Every row gives one point. Examples show where two turns around zero, p and q, send a point. Write where each new point lands after one turn and then the other. Backwards means that the second turn is done in reverse. Each puzzle has new turns, and all numbers are rounded.
In the rows, 128 means zero.

Turn p:
[122 170] -> [166 147]
[ 94 165] -> [153 172]
[138 140] -> [143 122]
[155  54] -> [66 79]
[130 111] -> [112 121]
Turn q:
[129 185] -> [117 184]
[153  92] -> [160  98]
[155 115] -> [157 121]
[ 75 120] -> [ 78 109]
Where do these land?
q, then p: [115 179] -> [165 165]
q, then p: [102  97] -> [ 88 135]
p, then q: [ 88 129] -> [109 163]
q, then p: [163 146] -> [161 107]
q, then p: [172  89] -> [117  70]

Turn p:
[106 133 138] -> [125 117 150]
[160 101 138] -> [161 131 100]
[109  96 113] -> [122  91 114]
[127  94  85] -> [108 100  85]
[138 216 167] -> [125 201 192]
Turn q:
[184 125  91] -> [128  62 113]
[107 101  98] -> [105 137  90]
[110 105 146] -> [104 151 136]
[110 181 176] -> [176 163 172]
Where do these land?
p, then q: [109 143 121] -> [124 152 135]
q, then p: [143 111 190] -> [164 120 183]
q, then p backwards: [ 80 104  85] -> [177 125  80]
p, then q: [180 154 116] -> [184 121 111]

Turn p:
[125 117 132  67] -> [121 126 179  93]
[131 137 142 122] -> [120 137 139 136]
[102 128 100 178] -> [127  98  74 139]
[153  92 177 109] -> [164 138 181 149]
[100 185 132 153] -> [ 72 132  98 153]
[101 146 128 171] -> [109 110  92 158]
[185  92  85  96] -> [182 156 133  68]
Turn q:
[110 105 161 127] -> [113 115 121 167]
[ 88 130 137  98] -> [ 96  93 109 126]
[225 167 100 130] -> [180 160 204  80]
[147 113  75 144] -> [177 145 109 104]
[113 116 142 112] -> [118 106 122 142]
[ 86 136 152 157] -> [ 86 149 104 149]
Where do these land?
p, then q: [140 164 107 133] -> [113 124 112  90]
p, then q: [111 133  93 201] -> [186 146  83  94]
q, then p: [107  52 109 162] -> [158 156  53 107]
p, then q backwards: [117 144 102 106] -> [112 160 116 118]
p, then q backwards: [159 138 156  67] -> [177 178 145 147]
p, then q: [151 130 175 122] -> [101 164 152 142]
p, then q: [111 134 153 105] -> [103 127 123 157]

Turn p:
[ 99 101 127 127 162  77] -> [119  78  89 113 143  99]
[ 90 124  84 124 120 104] -> [111 128  68 131 133 139]
[145 115  66 113 160 123] -> [158 126  94 105 173 159]
[ 76  67 127  93 151 119] -> [ 74  97 101  71 146 122]
[180 139 144 123  88 135] -> [166 160 156 122  90 128]
[157 154 157 180 104 169] -> [141 134 186 175  97 151]
[150 195 191 135 109 168] -> [129 173 202 176 113  98]
Turn q:
[102 120 158 121 105 125] -> [103 111 133 144 144 100]
[165  88 132 181 152 161] -> [160  79  88 137  99 167]
[157  78 127 161 167 126] -> [155  97  71 111 122 154]
[ 66 137 139 110 135  75] -> [107 168 111 138 182  84]
[ 94 146  89 134 171 149] -> [123 175 113 153 136 174]
[186 182 133 163  56 132] -> [179 113 193 140  65  90]
[120 104 100 118 121 131] -> [102 138 110 116 109 132]
[134 169 146  37 117 125] -> [ 96 144 204  84 167 123]
Where do these land?
p, then q: [111 160 129 151 163 172] -> [152 110 103 172 158 152]
p, then q backwards: [159 127  94  87  76 137] -> [147 141  58 126 155 107]
p, then q: [156  92 119  72 182 100] -> [118 142 126  47 166 154]
q, then p: [ 74 170 163 107 117 136] -> [112  74 145 170 144  94]
q, then p backwards: [150  92 195 171 129 130] -> [130 109 125 176 176  72]
q, then p: [ 78 106 109 182 111 107] -> [153 117  72 174 114 156]
p, then q: [167 150  87 126 118 114] -> [164 132 153 110  96 154]
